Each row is a point. A path goes straight from each point to the next, and from the last back to the first. The post is the endless flat space through its rows: a point in 2 columns, a line in 3, a plane in 4, and so on, so that a path can go around it. Count how often the path circles the post. Going back the other way cancels.

Post, 2 rows:
[[-26 -15 -29]
 [ -7 -13  33]]
Path:
[[-11   5 -22]
 [ 34 -21  46]
 [-16 -50 -18]
 [-32 -19  12]
 [-29  34  24]
 [ 29   4 -18]
 [  2 -31   9]
 [-11 -27  43]
 [-74  -7 -12]
 [-48   5  23]
 [-43 -47   6]
 [ 24 -47  29]
 [ 34  -6  -5]
 [-13  36  11]
 [-32 -12  38]
 [-25 -43   5]
 [ 27 -50  12]
 [ 41  -8  19]
 [ -8 -47  21]
 [-45 -31  20]
 [-50  30  -7]]
Times around: 1

Post:
[[-25   4 -47 -60]
 [ 31 -23 -16  28]
 [ 16  -1  -1   6]]
Path:
[[ -1  13  23 -27]
 [-40  14 -18 -45]
 [  1 -48 -62  11]
 [ 14 -39  41  63]
 [-11  16 -22  13]
 [ 32   4 -55  -8]
 [ 26 -28 -52  -9]
 [ 14 -42 -36 -19]
 [-10 -20 -36 -12]
 [ 18  23  21  31]
 [-10  17   4  43]
 [  4 -38  -4  20]
 [ -3   0   5 -36]
 [ 19 -60 -47  38]
 [-14  38  63  56]
 [ 12   1 -56   2]
 [ 11  39 -21 -34]
 [ 30  -3   6  -2]
 [ -7 -16 -23 -47]
 [-31 -29 -24  13]
 [  1  34 -13  40]
 [ 27  18 -26  -9]
 [ 34  -9 -16 -45]]
Times around: 3

Post, 7 rows:
[[ 29  24   1 -45 -24  66 -46 -20]
 [ -2 -18  28 -11 -22  -6  -6  27]
 [-28  -7  16   7 -33   2 -25  30]
 [-11   3 -33  -9  50 -11 -26  15]
 [-19 -16   3  -6 -22   7  25 -30]
 [ 15  22  -9 -10  48   5 -26 -37]
 [ -5  20 -20  12  44  -4   1  35]]
Path, 20 rows:
[[-33  27 -15 -30  25  40 -38  21]
 [ -5  44  -7 -42   5  34 -92  30]
 [ -4  47 -26 -49  18  14 -48   6]
 [-24  -3   5   3  45 -34   8  28]
 [  9  -2 -25 -42   5  52 -33  34]
 [ 22 -34  23  27   2  -6  27  25]
 [-40 -10 -35  16 -19 -31 -31  -7]
 [-46  46 -21  18  12 -17  24  22]
 [-12  14 -16 -67  58  15 -36  23]
 [-14 -20  -2   9   6  28  29   1]
 [-13  15  22 -12  60 -13 -37 -13]
 [ -7  28 -25 -40  24  10 -35 -18]
 [ 29   6 -24 -47  11  14 -35 -41]
 [-15 -17 -26  -8 -20 -17 -73 -13]
 [ 41   5 -19 -73 -13   8 -27   3]
 [-51  -9  -6 -33  11   5  -2  70]
 [ 53  -5  37 -43  10  31  25  39]
 [-34 -24 -35  18  32 -25 -42 -62]
 [-33 -13   7  23 -57 -25  -8 -27]
 [-23  20 -42 -46  38   3 -59 -10]]
Times around: 2

Post (10 x 11):
[[-15 -23 -19   5 -40 -51   9  -4  15   1 -36]
 [  5 -24  -8 -26   7  -5 -17 -18 -32 -13 -42]
 [-57 -43  -9 -26 -10 -42  25   9  11  -4 -19]
 [ 40 -38  13  56   2  18  23  30 -11  30 -34]
 [-17  20 -52 -45  21   2 -42   3   0 -30 -27]
 [ 39 -28   2  42 -14 -29   3  35   9 -16  57]
 [ 12  22 -11 -20  37 -21   3  13 -40  19  -7]
 [-33 -14 -36  -9  23 -48 -36 -10   1  -2 -19]
 [ 41 -45 -28  32   5 -16  45  10  -1  30  20]
 [ 43  -4  10  32  13  -4  10 -12  20  26  27]]
Path, 19 rows:
[[-20 -16  10 -46  37 -33  12  24 -13  45 -54]
 [ 36 -18  35  -7   3 -18  31 -41  -4   0   3]
 [ 19  20 -21  13  -4   5  -7  33   5 -27 -11]
 [  8 -10 -60  54 -31 -20 -47 -36  51 -10   7]
 [-14 -29 -42  27   8 -17 -23  38 -22  37 -12]
 [-30 -50   3   6  14 -12  16  33  14  21 -25]
 [ 15   7 -31 -21 -38  -6 -50  17 -19  -9   9]
 [-22 -55 -38  43 -35 -50  -5 -50  39  18 -12]
 [ -7 -39 -15   6  14 -29  24  19 -30 -24   4]
 [ 24   4 -31  12 -20 -78  13 -28  38 -32  -8]
 [  8 -69  26  17  -5  -7  75   4 -41  15 -82]
 [ 10  23  -6  65 -48 -24 -19  -6  60   1  12]
 [-10   6 -42  71  37 -12 -20  21   7  26  -5]
 [  1  -2   3  60 -12 -78 -29 -14  25  11 -12]
 [ 11 -53  30  -1  29 -34  42  11  19   2  12]
 [ 33 -37 -28 -19  35   4  39  22  -9  57 -33]
 [-31  31  -7 -35  35 -57 -46  34 -39  10  53]
 [-55   8   3 -20  11 -32  35  10 -22  48 -20]
 [ 52 -34 -35  41 -15 -21 -39  -1   6 -10  20]]
Times around: 0

Post:
[[ 20 -16  -9 -24  -4  -9   0  -7  17 -40   8   7]
 [-22   0   2  12   4  11  28  23  16 -22  31   3]
 [-10  39   6 -15  29 -22 -22  18  11   2  38 -48]
 [ 35 -34 -29  25 -10  21 -29   8  20  31  13  28]
 [-19  22 -22 -22  -9 -32 -21  -4 -42  -3 -12   3]
 [ -6   1   3  -1  25  38  12 -17  -1  -7  28 -38]
 [ -4  13 -16  20  -9 -28  -8  18   2  -2 -34 -28]
 [ 11  29 -64 -82 -48  66 -10 -50   8  24   0  28]
 [-44  19  -3  20   0  12  21 100 -39  -6 -51 -38]
 [ 18  17   7  -1  22  20   8   7  11   9   0  -1]
 [-20  -4  49 -32   1  12 -23 -19  36  -6  -7   2]]
Path (29 x 12):
[[ -9  24  -8  57   6   3  -9  61 -17   6  43 -28]
 [-62 -26  29  40  -4  13 -34  35 -19 -15 -78 -21]
 [-49  58 -13   2  36  -8   2 105  11   0 -17 -19]
 [-19  -9 -33  42  11 -14  -5  62  41  25 -30 -46]
 [ -6 -12  -6  -3  20   3  13  66 -25 -10  30 -14]
 [-10  -6  -1  14 -36   2  -8  -5  -9  18  43 -21]
 [ 21  35  41 -12  42  -2  -9   9   7   3  17  22]
 [ -9  10  17  12   7 -32 -22  22  17  -2  -8  35]
 [-12  -3   7 -46  44  -8  19  13  -8 -35  43  47]
 [-37   2  -4 -48 -13  38  46  29  -9   1 -49 -13]
 [ 30  -3 -38 -25 -27  32   5 -17  22  30  39   4]
 [ 26   8 -37  35 -33  23  15  -2  -4   5  37  33]
 [ 43   6 -46  25  17  -6 -19  31   0  -7  40 -12]
 [ -6  -9  20 -14   8 -43 -10  29  61 -65  28  16]
 [  6   7 -32 -36   2 -17 -31  16   4  41   2  65]
 [-37 -23 -24  -6 -54   5  13   3   1  36  37  80]
 [ 32   9 -14  12 -19 -49  31  27  51 -23 -20 -57]
 [-20  14  25  23  -2  13  61 102 -29  -7 -11 -40]
 [ 48 -40 -13   5   2   6 -32 -16  -4 -32 -12 -38]
 [-12  41   8  50  25   8   7  91  41  26  29  -9]
 [ 46   5  18  19  29 -25 -36  29  72  -5 -49 -80]
 [-28  28 -21 -56 -12  12  26  -2  27 -24   1 -24]
 [ -8   3 -32  -9  -2  -3  25 -25 -33 -25  23 -52]
 [-17   9 -11 -34   6  61  43  25 -50 -34  28   3]
 [ 12  21   0 -10  -7  52   9 -21 -15 -31 -10  38]
 [ 57 -11 -31  37  51 -36  13  63  12 -41  61  43]
 [-17 -33 -12  19  21  10  -3  30  38   9  22   7]
 [-14  -2  20 -43  -1 -32 -29 -53  -8 -14  -7 -13]
 [-42  -7   2 -10 -12  92  22  17 -31  34  20  18]]
Times around: 5
